Each point is reached from the start by the listed moves, each made 0, 1 or 2 times, or once backwards (-1), plus a little noise. Is the number of moves made odd or even? Then give how often each move was made.

Moves:
(1): 46 7
(2): 4 37
Start: 1 3
Points:
-48 -42 => even (-1, -1)
92 16 => even (2, 0)
-5 -32 => odd (0, -1)

Moves:
(1): 33 -1 31 11 -22 4 -3
(2): 3 30 6 -6 10 -4 -10
(3): -24 6 24 0 -18 7 12
(4): -12 1 6 19 -1 -11 -16
Start: -10 40 5 4 2 7 0
Points:
6 67 -7 16 26 -12 -35 => odd (0, 1, -1, 1)
-35 4 -50 17 30 -6 -15 => even (-1, -1, -1, 1)
-93 24 2 37 -6 -8 -6 => odd (-1, -1, 1, 2)
41 95 31 25 16 -15 -53 => odd (1, 2, -1, 1)

Moves:
(1): 15 -1 14 -2 -5 -8 5 -19 6
(2): -1 25 -9 -22 -7 6 -24 -4 4
(3): -17 12 18 -9 -2 1 6 -4 -2
(4): 3 3 1 20 -7 10 5 -8 -1
(5): 4 15 6 -3 21 -5 9 0 1
(6): 13 -9 14 -15 -5 32 -3 7 11
Start: -19 -9 6 7 6 -12 -6 -4 -14
Points:
-35 91 51 -82 34 -27 -23 -31 -1 => even (1, 2, 2, -1, 2, 0)
-4 -39 55 42 -31 31 28 -33 -2 => odd (1, -1, 1, 2, -1, 1)
25 -22 95 2 6 37 37 -37 18 => even (2, -1, 1, 1, 1, 2)
17 -7 54 2 53 -49 40 -30 -8 => even (2, -1, 0, -1, 2, 0)
10 9 -4 69 17 -36 12 -40 -14 => even (1, 0, -1, 2, 1, -1)
15 47 -9 -44 20 -60 -41 -45 -3 => even (2, 2, -1, -1, 1, -1)

Moves:
(1): 1 1 -26 -1 0 13 0 0 -2 -4 -5
(2): -1 18 4 -10 6 6 0 6 4 -1 5
(3): 15 4 3 0 1 1 2 -1 5 -3 -8
(4): -5 1 2 -1 -15 2 -1 -4 -1 -4 -9
(5): -2 6 4 13 -3 9 3 -5 13 -13 3
(6): 1 -6 -3 -1 2 10 1 -4 -12 -7 -3
(7): 3 8 -13 6 -7 -14 19 -7 -3 -13 -7
(8): -8 -5 2 4 1 -11 -10 11 -2 -7 -7
(9): -11 -9 -13 2 13 9 19 3 5 3 -12
Start: -1 4 -2 6 12 -9 1 -1 2 2 -5
Points:
14 -17 13 -7 27 -13 -36 27 -13 0 -36 => odd (0, 0, 2, 0, -1, 1, -1, 2, 0)
28 57 -19 1 8 23 7 -11 -5 -50 -8 => odd (1, 2, 1, 0, 1, 2, 1, 0, -1)
-24 -38 -33 22 -5 -40 55 -5 -35 -38 -95 => even (-1, -1, 1, 2, -1, 2, 2, 2, 2)
16 -18 27 6 -4 12 13 -20 20 16 -39 => odd (-1, -1, 2, 2, 0, 0, -1, -1, 1)
-19 -21 -22 23 24 31 35 -2 3 -33 -59 => even (0, 0, 1, 1, 1, 2, 0, 1, 2)
-51 -56 -18 21 52 -8 -1 32 3 15 -24 => even (0, -1, -1, -1, 0, 0, -1, 2, 2)
-25 -25 -16 5 39 -29 27 9 -36 -6 -19 => odd (-1, 0, -1, -1, -1, 2, 1, 1, 1)
